Every row gives one point. The points of each table are mixes of a few directions, plus a little noise. Count the directions of each table, and those that both share. Where both have some left over, give the other angles between the two spaces (their principal angles), to ten degrees, smallest first.

First (7 x 2)
[[-50 -46]
 [ 29  26]
 [ -3  -3]
 [  5   5]
 [ 39  36]
 [ -1   0]
 [-19 -17]]
Second (5 x 2)
[[ 38  33]
 [ 28  26]
 [-19 -18]
 [-15 -16]
 [-30 -28]]
Directions: first 1, second 1, shared 1

First (7 x 6)
[[ 36 -21  -3  27  30  57]
 [-25 -10  25 -40   0   2]
 [-16  20  -5 -53   8  14]
 [ 30  19   1  25 -14 -22]
 [-49 -55   6  22   0  -9]
 [ 36  40  -2   9 -15 -26]
 [ -9   8 -22  12  -7 -18]]
Second (6 x 6)
[[-12 -13  23 -32   9  19]
 [  2 -11  15   0   2   5]
 [ 17 -10  10  34  -5  -9]
 [-13  -7  14 -31   8  16]
 [ -4  64 -95  21 -16 -39]
 [  9 -24  33   9   3   8]]
Directions: first 4, second 2, shared 2

First (8 x 11)
[[ -2   8  -6  -9 -25 -27 -31 -32 -23 -33  25]
 [  8  -5  -5  -5 -16  -2  -7 -11   9 -29  27]
 [-25  -4 -50  12 -10 -39 -30  -4 -16 -46  23]
 [ 45  -7  32  30  17  53  46  29  35  21   2]
 [-12 -14  -6 -36  22  -6  11  13  -5  40 -52]
 [-36   8   4 -46 -11  11   3 -13  36  16 -10]
 [  6  24  47  42  25  45  36  26  20  55 -23]
 [ 18  -9 -14  13   2 -37 -26  -7 -52 -25   6]]
Second (8 x 11)
[[  4  -7  -1 -21 -11   2  -1 -11  10  -9   8]
 [ 13 -18   0 -71 -34 -13 -18 -43   4 -26  18]
 [  9   4   8  26  11   8   8  13  -4   8  -3]
 [ 15   6  13  42  18  10  11  19 -13  13  -7]
 [ 27   7  22  54  22  11  13  22 -22  16 -10]
 [-20 -20 -26 -79 -38  12   2 -25  71 -34  34]
 [-90  28 -44  23  22 -34 -18  23 -12  24 -37]
 [ 41  -1  28  27   9   3   3   1 -34   7  -5]]
Directions: first 5, second 3, shared 3

First (8 x 18)
[[-19  -7  -1   5 -24   5  18  -8  -8  -9   5 -26  10 -11  -7  13  31  -8]
 [  7  10   5 -21   3 -18 -17 -23  11  26  15  -5 -17  -5 -11  11  -4  48]
 [-29 -24  12  26 -11   3  14   5   1  12  -9 -32  18  20  -9  11  44 -24]
 [ -3   0  -8  -7 -11   6   2   5   2  -5  12   9  -4  -4   9  -7  -7  10]
 [ 19  26  -1 -21  33 -10 -31  14   4  10   9  33 -15  -7  -3  22 -34  39]
 [-10 -17  -2  21  -3  15  10  26   5  -6  -9  14  11  22  16 -21   0 -32]
 [ 23  -1  -1   4  24   1 -16  17  13   7 -12  37  -8  23  17 -33 -40  -7]
 [ 15  11  -6  -7 -11  -1  21 -35 -28 -36 -11 -30   6 -40 -13   5   9 -25]]
Second (9 x 18)
[[-25 -49 -18  -6 -12 -29 -12  18   1  95  38  -9 -29 -52 -42  19   8 -13]
 [  5   9   7 -10   2  12   6   3   5 -31  -9   7  11  22  12  -7 -21   6]
 [ 19  24  -1  26  21   0 -10  -2  -9 -15 -18  15  -1   3  16  -9  16 -10]
 [ -8  -7 -10   8 -13  -6   6 -20 -10   8   9 -30   0 -25 -16  16  35 -15]
 [  3  15  10   9   5  -6  -8  -4   4   6  -6  12  -8  10  14 -10  11  25]
 [  0  10  12 -10  -7  16  24   6 -13 -51 -21   3  18   5  11  -8 -20 -11]
 [-16  -3  23 -26 -21   7  23  11   0 -17  -7   6   5   7   7 -11 -27  22]
 [ 13   2 -18  13  12   4  -7  -8  -5 -10   0 -10   7  -5  -6  11  11 -31]
 [  8   0  -5  -6  12   0 -23  -3  27  15  14   7  -4  34   4  -1 -14  26]]
Directions: first 5, second 5, shared 2; angles 60, 80, 90

First (11 x 32)
[[-38 -20  15  -6 -50 -28  -8 -39 -23 -33 -60 -17   5 -14 -27  10  27   6
   62 -35  46 -62  -5 -11 -47  36  52 -74  14  26  18  20]
 [-10   3 -12  27   4  -5 -35  -6  11  18   1  -2 -11 -45 -26 -36   9  24
   21  24  10 -13 -22  15  -4  20  11  -7   8  -5  31  55]
 [ 19   2   4 -19  12  14  28  16   1  -3  19   7   8  38  27  24 -13 -21
  -34  -8 -21  29  21  -9  17 -25 -25  27 -10  -3 -29 -50]
 [-14 -42  -8 -24 -36  18   4 -32   8 -16 -19   1  31   0 -25  25  39 -25
   42 -49  21 -30  47 -33 -32  31  12 -62  10  44 -14 -52]
 [ 30  19 -21  18  48  24  -9  32  27  39  55  14  -9  -9  12 -26 -19   5
  -46  43 -38  51  -4  17  41 -24 -43  63  -8 -24  -2   7]
 [-14  -9  -2   5 -14  -5 -13 -14   0  -3 -15  -4   2 -18 -18  -6  14   5
   26  -6  16 -21  -1  -2 -15  18  16 -26   7  10  12  15]
 [ -9   8  -3  19   3 -11 -21  -1   1   9  -4  -4 -13 -27 -12 -24   0  20
   11  20   7 -10 -24  15  -1   9  11  -1   5  -9  23  46]
 [ 19 -12 -24  -2  19  35  -3   8  30  24  38  14  14  -5  -4  -5   9 -14
  -15   4 -21  27  30  -8  16  -2 -32  16  -2   7 -14 -33]
 [-15  27  34   2 -11 -45  13   4 -40 -27 -38 -15 -23  19  21   8 -25  18
   -3   5  14 -17 -44  16  -7 -14  30   4  -4 -22  11  39]
 [ 34   7   1 -23  26  25  38  28   6   3  37  13  11  51  40  28 -21 -28
  -57  -4 -37  51  27 -11  31 -40 -44  50 -16  -8 -42 -69]
 [ -5  16  16   3  -2 -22   7   5 -19 -12 -15  -7 -14  10  13   2 -16  10
   -7   7   4  -4 -24   9   1 -11  11   9  -3 -14   5  20]]
Second (9 x 32)
[[ -5   4  49  15 -13 -17  36 -52 -39   2 -41  10 -41 -13  47 -20 -58  34
  -92  71 -23  79  -8   9  28 -22 -29  38 -15 -56 -50 -22]
 [  2  -1 -14  -5   4   5 -10  15  11   0  12  -3  12   4 -13   5  16 -10
   26 -21   6 -22   2  -3  -7   7   9 -11   4  16  15   6]
 [  5  -4 -51 -16  14  19 -38  55  40  -2  43 -11  43  13 -48  20  60 -36
   95 -74  24 -82   8 -10 -29  23  31 -40  16  58  53  22]
 [ -4   3  35  11  -9 -13  26 -37 -28   1 -30   7 -29  -9  33 -13 -41  25
  -65  51 -16  56  -6   6  20 -16 -21  28 -11 -40 -36 -16]
 [  3  -3 -32 -10   8  11 -24  34  25  -1  26  -6  26   8 -30  12  37 -22
   58 -45  15 -50   5  -7 -18  14  19 -24  10  36  32  14]
 [  0   0   4   1  -2  -1   2  -3  -3   0  -3   1  -3  -1   4  -1  -4   2
   -7   5  -2   6   0   1   3  -2  -3   3  -1  -4  -4  -2]
 [ -1   0   7   2  -1  -2   6  -7  -6   0  -6   2  -6  -1   6  -2  -8   4
  -12   9  -3  10  -1   1   4  -3  -4   5  -2  -7  -7  -3]
 [ -2   2  21   6  -6  -7  15 -22 -16   0 -18   4 -17  -5  20  -8 -24  14
  -38  30 -10  33  -3   4  12  -9 -12  16  -6 -23 -21  -9]
 [  2  -1 -18  -5   5   7 -14  20  15   0  16  -3  15   5 -18   7  22 -13
   35 -27   9 -30   3  -4 -10   9  12 -14   5  22  19   8]]
Directions: first 3, second 1, shared 0; angles 50
